Each row of a before or after table is a point. One or more steps were done to the points. Then noise was added and the rows were shuffled. The steps act on columns, c1 being the first. What was done? A step turns or swaps two columns, mirrors them in a line or flattens them onto one, adds a multiple of one to another, or multiplies or shifts one. Angles are multiples of 10 degrees, from the lower column toward the higher: turns from -170 to 170, lines from 10 to 170 but not 90. Use the fewest steps. Two steps may share a column if one is a turn and the other turns, adds or multiplies; they go together, in the order done. Otherwise the lowest column goes first.

Before:
[[ 53 -34]
 [ 20   1]
 [ 84 -66]
 [-58  19]
 [ 27  16]
 [-83  21]
 [  5  11]
 [ 29 -15]
 [ 28  17]]
After:
[[-83   0]
 [  5  -1]
 [ 27   0]
 [ 24   0]
 [ 21   0]
 [ 84   2]
 [ 30  -2]
 [ 53   0]
 [-59  -1]]
Steps: multiply c2 by 0

Before, 11 rows:
[[-70  46  -3]
 [ 98 -47  44]
 [-35 -25 -45]
 [ 24  10  32]
 [ 11 -17 -25]
 [ 40 -42 -30]
 [ 64 -14  46]
 [-78  48   3]
 [ 18  44 -11]
 [ 44 -20   7]
 [ 18 -38  -4]]
After:
[[-19  69 -36]
 [ 43  48  14]
 [-12 109 -36]
 [  6  43 -12]
 [-17  20 -24]
 [ 20 -19 -41]
 [ 27  14  16]
 [-20 -80   5]
 [ 32 -21  50]
 [-29 -87   8]
 [ 11  35  18]]
Steps: turn c1 and c3 by 70 degrees; turn c2 and c3 by -130 degrees

Before, 9 rows:
[[-21  47  -9 -46]
 [-66  39 -51  17]
 [ 16 -49 -18 -17]
 [-39 -20 -48 -40]
 [-19 -12  37  33]
 [-27  10 -42 -25]
 [ 40 -10  24  43]
 [-26  27 -83   3]
 [ 63   5 -72 -34]]
After:
[[-27  44 -84   5]
 [-66  63 -54  17]
 [-18 -17  38  32]
 [ 42 -16  24  43]
 [-37 -34 -47 -42]
 [ 17 -80 -18 -17]
 [-26  15 -41 -24]
 [-23  75  -8 -46]
 [ 63  10 -71 -35]]
Steps: multiply c2 by 1.6

Before, 8 rows:
[[ 18 -19 -13  43  22   1]
 [ 66  -2  -5 -54 -40  32]
 [ 13  23  40 -40  47 -84]
 [-41   9 112  -7 -48 -29]
 [ 21  34   6  41  32  48]
 [ -1 -27   0 -34  36  11]
 [ -7 -46  81 -60  23 -66]
 [-53  51  30  41 -56  24]]
After:
[[ -7 -97  57 -60  24 -69]
 [ 13 -26  26 -40  45 -80]
 [ 21 -18   5  41  31  49]
 [ 68 -54  -4 -52 -36  29]
 [ 18 -70  -7  45  25   0]
 [-54   2  20  42 -55  25]
 [ -3 -80   3 -34  41  12]
 [-39 -42  78  -5 -48 -29]]
Steps: shift c2 by -50; multiply c3 by 0.7

Before (12 x 9):
[[ -1  13  22  -6 -14   0 -31   9  49]
 [-44   4  19  20  14  -8 -39  -9  -8]
 [  2   2  -8  11  19 -26   2 -14  -2]
 [-40   5 -15 -28  -7 -24  -8  18  -5]
 [-29   4  10   2 -32 -11  -4 -14   8]
 [-28  21 -22 -11  -7   5  29  -9  38]
 [-37   1  25  -2  50 -19  21  11  22]
 [ -8  11   6  16 -13   4  -9  -9  27]
 [-25  -1  18  12  -6 -10  76  27  17]
 [ -5   1  -1 -29 -28  59 -18   3  12]
 [ -1  55  10  26 -31 -11 -34  -9  -7]
 [ -9  -1 -17  23 -24  34  -5   7  24]]
After (12 x 9):
[[ 22  20 -37 -11 -15   5  36  -9  38]
 [ 25  -1 -25  11   2 -11 120  27  17]
 [ 41  -1 -14  24  -7  34 -14   7  24]
 [ 49  55  28  26 -13 -11 -48  -9  -7]
 [ 42  11  11  16  -2   4 -12  -8  27]
 [ 50  13  38  -6 -18   0 -40   9  49]
 [ 10   5  -9 -27 -27 -23 -17  18  -6]
 [ 14   0  11  -2  50 -19  40  11  22]
 [  6   4  39  20  27  -8 -52  -9  -8]
 [ 21   4  12   2 -31 -11  -2 -14   8]
 [ 45   1   8 -29 -49  59 -27   3  12]
 [ 52   2  -9  11  27 -25  -1 -14  -2]]
Steps: shift c1 by 50; multiply c7 by 1.6; turn c3 and c7 by 20 degrees; add 0.7 times c4 to c5

Before (12 x 11):
[[ -11   56   37    1   50   10   26    2   12  -22   25]
 [ -10   12  -14    3  -10 -104    2    0  -13    4    5]
 [  -7   28  -16   -4   51  -24    1   -5    1  -77    8]
 [  -5    7   29  -25   46    7    5  -28  -25   -2  -12]
 [  11   17   -9    7    1   17   29  -31   17   28  -32]
 [ -12   26  -20   -9 -121   -2   27  -18  -18   32   17]
 [ -30   20  -20  -18   42   13   23    8   -4   23   -3]
 [  -6  -44   16   13   34    8   68   -3   -4  -12   -1]
 [  50   34  -15  -14   37   21   30   53  -18   20    1]
 [   8   27    4  -35   53    7   72  -30  -12   11   18]
 [ -12   -7    0  -37  -78  -24   28   -3   29    4  -15]
 [  31  -65  -21    3   48  -28   -2   13   30    2   29]]
After, 12 rows:
[[ -10   15  -15    2   38 -104    0    7  -14   12    5]
 [  15   14   -7   32   53   15   14   26   16   16  -32]
 [  14   24    5   13  102    7   68   52  -14   17   19]
 [  48   36  -12  -54   92   17    7   32  -16   35    2]
 [ -12   30  -19   15  -74   -2   23   21  -20   46   17]
 [  -9   52   38    0  101   11   10   27   14  -31   24]
 [  -3    6   29   16   98    8   38   -6  -25   15   -8]
 [  28  -67  -22  -15   96  -26  -11    1   31  -20   26]
 [  -7  -45   18   11   87    5   12   64   -1   -9    0]
 [ -26   18  -18  -16   90   15   22   21   -5   27   -4]
 [ -12   -7    3   -7  -32  -25   43   15   30  -16  -13]
 [  -5   29  -12    3  102  -27    5    1    2  -82    9]]
Steps: turn c4 and c8 by 70 degrees; turn c7 and c8 by 70 degrees; shift c5 by 50; add -0.7 times c9 to c10

Before (10 x 12):
[[  -5   49  -45    0   -9   10  -63    2   -1   61    6   26]
 [  13   34  -51  -37   18   -2  -52  -15   49   25  -59  -27]
 [ -79  -55   51  -53    4   68  -10  -88   44  -19  -81   56]
 [   7   16  -14  -64   13  -11  -86    1  -15  -12  -21  -21]
 [  28   -8  -21  -40    9  -17    4  -30   17   33   22  -38]
 [ -67   27   68  -50   29  -13  -62  -37   74  -26  -54   32]
 [-112  -13    8   -8   43   41  -38  -42   36  -35  -34   11]
 [   7   35  -55   67  -72  117   23   43   20  -25   15   46]
 [  42    1   -8   56    3   79    9   27  -18   43   -4  -24]
 [   9  -85  -26   34    4   -5   42   71  -24   28  -22   -4]]
After, 10 rows:
[[  13  -52  -46   -7  -12    0   60  -19  -57   -9   -3   12]
 [  -9  -17  -18   18  -42   16   73  -20   10   21  -67   -9]
 [  24  -53  -56  -13   74 -111   23   37   23  -15   61   28]
 [  11  -20   -7    1    1  -79    0   28  -45   10   56   11]
 [  -5    7  -23  -21   -4   15  -15  -27  -32  -26  -40   -8]
 [   2   83  -27   17   13   -6  -12   80  -28   19   36    3]
 [ -39    3    5   33  -48  -46    4  -50   45  -29  -12  -55]
 [  -5   41   51   81   -9  -72  -22  -86   31  -38  -53  -10]
 [ -12  -24   67   54  -52    8   35  -51   38  -69  -46  -19]
 [ -11  -30  -49   63  -34   10   35  -27  -15  -52  -41  -13]]
Steps: flatten c1 and c12 onto the line at 50 degrees; turn c2 and c6 by 170 degrees; turn c4 and c11 by 90 degrees; turn c5 and c7 by -160 degrees; turn c7 and c8 by -20 degrees; mirror c9 and c10 in the line at 140 degrees
